Each row of a before or after table is a point. The points were changed in one or more steps. Then noise was added and the rows were shuffled. The steps act on columns, c1 being the first. Name the steps. A step turns or swaps two columns, mirrors them in a line or flattens them onto one, adds a multiple of one to another, or multiplies or shifts one. Angles are multiples of 10 degrees, from the lower column toward the higher: turns from -170 to 170, lines from 10 to 170 but not 90. Use the fewest steps. Two steps may share a column if one is a turn and the other turns, adds or multiplies; they go together, in the order done. Otherwise the lowest column goes first.

Before (12 x 2):
[[  0.4   0.2]
 [  0.2  -3.6]
 [  0.4  -3.7]
 [  2.2   2.7]
 [  0.9  -3.4]
 [  2.3 -12.4]
 [  1.8  -0.7]
 [  1.6   2.0]
 [  0.9  -0.7]
 [  3.0  -4.0]
 [-11.4   2.4]
 [ -1.4  -8.6]]
After (12 x 2):
[[  0.1  -3.8]
 [ -0.3  -3.7]
 [ -0.9  -0.7]
 [ -1.9  -0.6]
 [ -3.0  -3.9]
 [ -0.5   0.3]
 [ -1.0  -3.5]
 [ -2.1   2.8]
 [ 11.4   2.4]
 [  1.3  -8.6]
 [ -2.3 -12.3]
 [ -1.6   2.0]]
Steps: multiply c1 by -1

Before:
[[ -1.5  -1.6  -3.6  -2.9   3.4   3.4]
 [ -2.1   0.2  -3.4  -6.0   3.7  11.2]
 [ -0.6  -5.1   3.4   4.5  -4.9  -0.6]
 [  7.8  -8.2   0.8   1.3  -0.7  -0.1]
 [ -0.6   3.0  -3.4   1.6  -0.2   1.9]
 [  0.0   4.6  -2.3  -0.2   3.6  11.7]
 [  5.3  -5.2   7.6  -0.4  -3.5  -5.2]
 [ -7.0   2.9  -1.1  -0.5   1.1   4.2]
 [  3.2  -1.0  -0.6  -4.7  -6.5  -2.1]
 [  2.9  -2.0   5.0  -0.1  -2.3  -6.2]
 [ -1.3   2.1   4.5   0.1  -1.7   0.7]
 [  1.1  -2.3   1.3  -6.0 -10.5  -2.9]]
After, 12 rows:
[[-0.8 -5.0 -3.9  3.4 -3.8  3.2]
 [ 1.1 -2.8  5.8  1.7 -8.8  6.3]
 [ 5.5 -5.1  0.6  7.9 -6.4 -0.5]
 [ 3.4 -2.0  0.1  4.8 -6.1 -2.5]
 [-2.4  0.8  6.0 -3.7 10.9  4.3]
 [-7.4  2.8  0.5 -0.9  4.1  1.7]
 [-0.6  2.5 -1.9 -3.8  1.4  1.1]
 [ 7.6 -7.6 -1.2  0.5 -0.6  0.4]
 [-1.7 -1.6  2.8 -3.4  5.0 -0.3]
 [ 3.1 -0.9  5.0 -0.5 -5.5  3.5]
 [ 0.1  4.6  0.1 -2.5 10.6  4.6]
 [-1.5  2.1 -0.6  4.2 -0.8  1.7]]
Steps: turn c3 and c4 by 90 degrees; turn c5 and c6 by -50 degrees

Before:
[[-0.7  0.0  2.7  0.5  7.2 -6.4  1.6  1.3 -6.4 -1.6  1.5  5.4]
 [-3.3  2.9  0.2  0.4 -1.5  7.1 -2.6 -1.5  2.2 -1.5 10.6  1.3]
 [-8.8 -2.4 -2.6 -7.6 -0.3 -5.1 -8.5  8.5 -2.4  0.1  2.4 -1.3]
 [-5.2 -0.6  5.0 -2.7 -0.8 -3.9  3.8 -3.3 -2.8  5.1 -1.1 -0.8]
 [ 2.1  4.5 -5.4 -2.7  0.1  4.5 -9.2 -6.8  6.2 -4.3  2.4  3.1]
 [-2.0  1.5 -2.5  2.4  3.0  9.9 -4.1  0.0 -5.7  3.7  3.8 -2.7]
 [-0.8  7.6 -7.9  0.2 -2.3  4.2 -2.6 -4.0 -4.9  8.6 -0.8  1.4]
 [ 4.1  1.8  0.6 -0.6 -3.5  3.5 -1.9  1.8  2.1  7.1  8.0 -2.4]
 [ 0.9  0.8  1.0 -3.8  7.4 -7.9 -0.3 -0.2  6.0  4.6  7.3  2.5]]
After (9 x 12):
[[-5.3 -0.6  5.1 -2.7 -0.6 -4.1  3.9  2.5 -2.8  5.1 -1.2 -2.3]
 [-8.7 -2.5 -2.4 -7.7 -0.1 -5.2 -8.4 -3.1 -2.3  0.1  2.4  8.0]
 [-2.0  1.5 -2.5  2.5  2.9  9.8 -4.2  2.3 -5.8  3.7  4.0  1.3]
 [ 2.1  4.5 -5.4 -2.6  0.1  4.5 -9.1  0.6  6.1 -4.3  2.4 -7.8]
 [ 4.1  1.9  0.5 -0.7 -3.4  3.7 -1.8  1.4  2.1  7.1  8.1  2.7]
 [-0.8  0.1  2.8  0.4  7.2 -6.5  1.5 -5.2 -6.2 -1.5  1.5 -1.5]
 [ 0.7  0.9  1.0 -3.8  7.3 -7.8 -0.2 -2.0  5.9  4.7  7.3 -1.4]
 [-3.3  2.9  0.1  0.4 -1.4  7.1 -2.6 -0.3  2.2 -1.3 10.6 -1.8]
 [-0.7  7.8 -7.8  0.1 -2.2  4.3 -2.6  0.8 -5.0  8.7 -0.7 -4.0]]
Steps: turn c8 and c12 by 120 degrees

Before (8 x 20):
[[ -8.3   6.5  -2.2  -1.2  -5.6   6.1   1.1  10.1  -6.0   6.9   0.6  -1.4
    3.4   0.7  -8.9   5.5  -5.7  -0.3   2.4   8.4]
 [  3.3   3.5  -4.7  -4.6  -3.9   6.7  -6.3  -2.0  16.7  -3.5   2.9  -1.7
    3.9  -4.0   0.2   2.4  -6.0   0.7   0.6  -0.2]
 [ -5.6   1.5   3.6  -2.1  -4.8  -3.8  -6.0   0.0  -1.1   0.0  -1.7  -0.6
   -5.1   5.6   3.4   0.6  -5.9  -2.1  -0.5  -0.7]
 [  3.3   5.2   1.9   2.4  -5.1  -1.5   1.1  -2.0  -4.1  -1.6   3.2  -1.8
    0.1   4.7   3.1  -2.3  -5.2  -2.1   1.1   4.5]
 [ -2.2 -10.8  -2.7   1.6   5.7   1.1   3.8  -3.1  -4.6  -4.6  -2.0  -0.4
    2.4   2.5  -0.6   5.9   6.6  -3.1   1.3   0.2]
 [  3.7   1.9  -3.8  -1.7  -5.3   2.7  -1.2   4.4  -1.7  -1.4  -0.7  -1.8
    1.1  -0.5   5.0   6.0  -0.2  -3.9   6.6   2.9]
 [  1.4   5.9   2.0  -0.4   1.9   1.2  -3.6  -2.8   1.8   4.8  -2.0  -2.7
   -7.3   5.1  -8.9   2.7   6.1  -0.4   5.1   4.5]
 [  3.5   2.6   3.5   2.6   2.6   4.7   2.5   8.1  -5.7  -1.2  -2.7   5.4
   -0.5   1.3   4.4  -8.1   0.1  -1.6  -1.5   1.0]]
After (8 x 20):
[[ -8.2   7.0  -1.8  -1.6  -6.0   5.9  -3.9   4.1  -3.2   7.0   0.8  -1.0
    3.2   0.8  -8.4  -3.8  -5.5   5.3   2.5   8.8]
 [  2.8   5.3   1.8   2.9  -4.7  -1.1   3.0  -1.2  -3.9  -1.4   3.3  -1.7
    0.0   5.4   2.9  -0.4  -5.1   2.4   1.0   4.5]
 [  1.0   6.0   2.0  -0.3   1.5   0.7  -3.6  -0.3   0.4   4.7  -2.4  -2.6
   -7.4   5.2  -9.1   1.9   6.4  -1.8   5.5   5.0]
 [ -2.4 -10.8  -2.9   2.2   5.6   0.7  -3.3  -1.3  -4.9  -4.7  -2.0   0.0
    2.1   2.3  -0.5  -6.1   6.5   1.8   1.5   0.4]
 [  3.5   1.4  -4.5  -1.8  -5.1   2.6  -5.5   2.5  -3.8  -1.6  -0.7  -1.4
    1.3  -0.4   4.8  -2.4   0.3  -0.3   6.4   3.2]
 [  3.6   2.4   3.2   3.2   2.5   4.6   8.2   3.5  -4.2  -0.9  -2.7   5.2
   -0.1   1.1   4.2   1.8   0.3   4.5  -1.5   0.2]
 [  3.4   3.4  -4.5  -6.1  -4.1   6.7  -5.0  -0.4   9.1  -3.3   3.0  -1.5
    4.2  -3.9   0.6   4.6  -6.1 -14.4   0.9  -0.8]
 [ -5.4   1.7   3.7  -2.5  -4.3  -3.8  -4.0   0.4  -2.3  -0.1  -1.6  -0.4
   -4.9   5.4   3.3   4.6  -5.8  -0.2  -0.8  -0.8]]
Steps: multiply c4 by 1.3; mirror c7 and c16 in the line at 150 degrees; multiply c8 by 0.4; turn c9 and c18 by -60 degrees

Before (8 x 64):
[[  6.5  -3.2  -5.7   0.6  -2.4  -2.1  -5.7   3.0  -4.6  -0.3   3.3  -1.9
   -0.8   5.6   5.0   6.6   2.9  -6.2  -2.7  -0.9   3.3  -5.0  -3.1  -7.5
   -9.9  -9.9  -5.4  -5.4  -8.7  -2.9  -7.4  -0.8  -3.4   5.7  -7.5   3.0
   -9.9  -0.1  -1.3  -2.7  -5.8  10.7  -2.7   2.8  -1.8   1.0   3.9  -6.0
  -10.2  -2.1  -6.3   6.9  -4.0  -8.1   1.3  -2.3  -1.6  -3.6  11.2  -3.1
   -3.8  -2.5  -6.2  -1.9]
 [ 15.0  -5.1 -11.4  -2.1   3.5  -0.6   2.6   2.4  -1.7  -2.4   5.2  -5.8
   -4.9   8.9  -2.6   1.4   2.7  -0.9   4.1  -4.7   1.1  -5.5   4.0  -3.5
  -11.5  -0.7  -5.4   7.6  -0.8   4.6 -10.6   6.8  -6.8   4.0  -7.9   5.2
   -7.1  -4.4   8.1  -0.7   3.6   9.3  -8.6   3.0  -3.7  -6.2   1.2  -6.4
   -4.0  -9.9  -5.2   8.2  -1.7  -7.2   2.0  -5.8  -3.6  -4.9   2.3   4.6
    1.1  -3.0  -0.7  -1.7]
 [  4.8   0.5  -7.7  -4.1  -2.7  -8.1   0.3  -4.3   0.8   7.1   0.0  -4.4
   -0.2  -3.1  -5.6  -4.9  -5.0   3.2   4.1   3.4  -3.2   3.3   1.1  -0.3
   -0.3   5.2  -0.8   1.5   4.4   7.9   1.6  -4.5  -2.4  -1.2  -0.2  -1.5
    1.3   2.6   9.1   5.6   5.6   5.0   2.1   1.8  -0.4   5.7  -1.5   5.3
    6.0  -0.9   8.4  -4.5   2.8   0.9  -6.0   0.4   2.5   6.6  -2.5   0.8
    5.9   7.2   0.9  -4.4]
 [  5.4   0.5  -3.5   2.8  -1.2  -2.3  -0.7  -5.6   2.9   0.7  -0.1  -2.1
   -1.7  -2.1  -2.1  -6.5  -4.3  -2.2   1.9   3.1  -2.5   0.1  -0.6   1.5
   -5.3   6.0  -2.3   4.2   0.6  11.0  -1.1  -8.6   3.2  -0.3   2.1  -3.7
   -1.4   1.1   7.4   4.0   7.0  -2.6   1.9   1.6   2.6   9.1  -0.1   3.0
    4.4   0.4   4.1  -3.9   3.2   4.4  -5.5   1.8   1.2   1.8  -8.8   6.0
    5.6   6.3   1.9   1.5]
 [  0.6   1.9   0.5  -1.3  -5.2   4.0  -2.0  -3.5  -0.1   4.1  -3.5   4.3
    0.9  -2.9  -2.5  -3.1   0.5  -1.4  -5.1   2.7  -8.4   2.9  -6.3  -3.2
    1.0   0.9  -3.4  -6.8  -3.4   7.7  -1.9  -1.6   3.9   4.8  -2.4  -4.2
   -1.1   3.1   0.1   0.8  -0.9   3.0   1.0  -6.0   0.1   2.7   0.5   0.7
   -4.3   5.9   5.9   1.7  -1.9  -1.2  -6.3   6.4  -0.6   1.0  -0.6  -2.5
   -0.4   2.9  -2.2  -0.7]
 [  3.5  -1.9  -1.3   0.4  -3.5   3.0  -3.2   3.8  -4.5  -0.8  -3.1   4.2
    3.9  -0.6   6.7   1.4  -5.2  -4.9  -1.9   3.0  -6.9  -0.6  -3.5  -4.5
   -4.7 -10.4  -2.1  -5.2  -4.4   2.9   0.1  -2.6   1.3   3.8  -1.8  -2.8
   -4.8   1.1  -3.5  -0.1  -5.5   2.1  -4.7  -5.9  -3.7  -0.7   2.7  -0.6
   -5.1   1.5   2.7  -0.2  -2.3  -5.2  -4.4  -1.8  -1.4  -5.9   6.1  -7.3
    1.1  -2.5  -4.3  -0.2]
 [  6.1   5.3  -6.0  -2.0  -3.5  -1.8   2.7  -3.8   4.0   3.0   1.8   1.8
   -4.7   0.5  -7.1  -6.4  -9.7   3.8   0.5   0.0   2.5   1.3   0.5   1.4
    3.6   2.1  -0.7   2.5   2.3   9.0  -3.2  -2.6  -3.0   0.6   4.9  -3.8
    0.0   3.1  11.7   7.3   7.7   1.1   2.7  -0.7  -0.3   5.4  -0.7   0.6
    2.3   1.9   4.3  -6.0  -0.4   5.2  -4.7   4.7   3.0   5.9  -0.9   5.3
    4.4   3.5   1.0  -6.0]
 [ 15.1   1.3  -9.8  -2.9   3.8  -5.7   6.0   1.5  -0.1   3.2   7.4  -3.0
   -2.4   1.7  -2.7  -4.2   1.0   4.4   6.8   2.0   3.5   1.8   5.3   1.5
    0.2   5.3   0.9   3.1   3.3   0.8  -3.2   1.4  -6.2  -2.5   1.4   2.7
    1.7  -6.0  -0.1   3.2  -0.9   2.8   6.0   5.8   4.1   6.0  -6.5  -4.5
    0.0  -1.8  -2.8   1.2   4.4  -0.4  -0.2   0.5   3.5   6.4   3.2   7.8
    6.9   0.2  -1.1  -8.5]]
After (8 x 64):
[[ 15.2   1.3 -10.0  -2.7   3.9  -5.7   5.9   1.5  -0.2   3.4   7.5  -0.3
   -2.4   1.7  -2.6  -3.9   0.8  -0.3   6.8   2.1   3.6   2.1   5.2   1.3
    0.1   3.0   0.9   3.1   3.3   0.8  -3.2   1.3  -6.1  -2.5   1.4   2.6
    1.6  -6.2  -0.1   3.1  -1.0   2.9   7.2   7.1   4.0   6.0  -6.5  -4.5
    0.2  -1.9  -2.7   1.2   4.4  -0.3  -0.4   0.6   3.2   6.5   3.4   7.8
    6.9   0.2  -1.1  -8.3]
 [  4.9   0.4  -7.6  -4.1  -2.5  -8.2   0.3  -4.5   0.8   7.0  -0.1  -1.8
   -0.3  -3.1  -5.6  -4.9  -5.1  -1.0   4.1   3.3  -3.4   3.4   1.0  -0.4
   -0.3   4.6  -0.7   1.7   4.4   7.9   1.5  -4.4  -2.4  -1.1  -0.2  -1.4
    1.5   2.6   9.2   5.6   5.7   4.8   3.1   3.5  -0.1   5.8  -1.5   5.4
    5.9  -0.8   8.1  -4.5   3.0   0.8  -6.1   0.3   2.8   6.5  -2.5   0.9
    5.8   7.2   1.3  -4.6]
 [  5.5   0.6  -3.4   2.8  -1.3  -2.3  -0.9  -5.6   2.7   0.7  -0.2  -2.5
   -1.8  -2.2  -2.2  -6.3  -4.4  -1.2   1.8   3.1  -2.5   0.0  -0.6   1.4
   -5.4   5.1  -2.1   4.2   0.5  11.0  -0.9  -8.5   3.4  -0.4   2.2  -3.7
   -1.7   1.2   7.2   4.1   6.8  -2.5   3.0   3.9   2.5   9.0  -0.1   2.9
    4.6   0.4   4.0  -3.9   3.1   4.3  -5.5   1.8   1.0   1.7  -8.8   5.8
    5.5   6.3   2.0   1.4]
 [  6.5  -3.2  -5.6   0.5  -2.5  -2.4  -5.8   3.0  -4.6  -0.2   3.3  -4.0
   -0.7   5.6   4.7   6.5   2.9  -2.5  -2.6  -1.1   3.2  -5.2  -3.1  -7.5
  -10.0 -10.4  -5.6  -5.3  -8.7  -2.8  -7.6  -0.9  -3.3   5.7  -7.4   3.0
  -10.0   0.1  -1.5  -2.7  -5.8  10.5  -1.5  -0.7  -1.8   0.9   3.9  -6.0
  -10.5  -2.2  -6.3   6.9  -3.8  -8.0   1.5  -2.4  -1.6  -3.6  11.2  -3.1
   -3.8  -2.4  -6.1  -2.0]
 [  3.8  -1.6  -1.3   0.2  -3.3   2.8  -3.3   3.7  -4.5  -0.8  -3.0   1.0
    3.8  -0.6   6.7   1.2  -5.1   0.6  -1.8   3.1  -7.0  -0.6  -3.7  -4.5
   -4.7  -7.9  -2.0  -5.2  -4.2   2.8   0.1  -2.7   1.4   3.7  -1.7  -2.9
   -4.7   1.1  -3.5   0.0  -5.3   2.1  -3.8  -9.1  -3.9  -0.9   2.7  -0.4
   -5.2   1.5   2.6  -0.4  -2.4  -5.1  -4.4  -1.7  -1.4  -5.7   6.1  -7.5
    1.2  -2.5  -4.5  -0.3]
 [  6.2   5.0  -5.9  -1.9  -3.7  -1.9   2.7  -3.6   4.1   3.0   1.8   2.9
   -4.5   0.6  -7.0  -6.5  -9.8   1.9   0.5   0.3   2.4   1.2   0.7   1.3
    3.6   2.2  -0.7   2.6   2.4   9.1  -3.2  -2.5  -3.0   0.7   4.8  -3.7
   -0.2   3.0  11.7   7.2   7.8   1.2   3.7   0.0  -0.4   5.5  -0.8   0.8
    2.2   1.6   4.3  -5.9  -0.1   5.2  -4.7   4.8   3.0   6.0  -1.0   5.4
    4.5   3.4   0.9  -6.1]
 [ 15.3  -5.1 -11.5  -1.9   3.5  -0.5   2.7   2.3  -1.7  -2.7   4.9  -4.9
   -5.1   8.8  -2.8   1.5   2.7  -3.0   4.1  -4.6   1.3  -5.6   4.2  -3.4
  -11.3  -1.9  -5.4   7.6  -0.6   4.6 -10.7   6.9  -6.8   4.0  -8.0   5.2
   -6.9  -4.3   8.1  -0.8   3.5   9.2  -7.6   2.6  -3.6  -6.1   1.3  -6.5
   -3.9 -10.1  -5.4   8.4  -1.6  -7.3   2.0  -5.9  -3.7  -4.9   2.4   4.5
    1.3  -3.3  -0.8  -1.9]
 [  0.5   1.8   0.6  -1.1  -5.3   4.0  -2.0  -3.7  -0.2   4.0  -3.7   2.6
    1.0  -2.9  -2.8  -3.0   0.6   1.6  -5.2   2.9  -8.3   3.0  -6.6  -3.2
    0.9   2.9  -3.1  -6.8  -3.3   7.5  -1.9  -1.6   3.7   4.6  -2.6  -4.1
   -1.0   3.3   0.1   0.6  -1.1   3.1   2.1  -5.1  -0.1   2.9   0.7   0.7
   -4.6   6.1   6.1   1.7  -2.0  -1.2  -6.3   6.5  -0.8   0.9  -0.4  -2.4
   -0.4   2.8  -2.1  -0.6]]
Steps: flatten c12 and c18 onto the line at 30 degrees; turn c26 and c44 by 20 degrees; shift c43 by 1.0
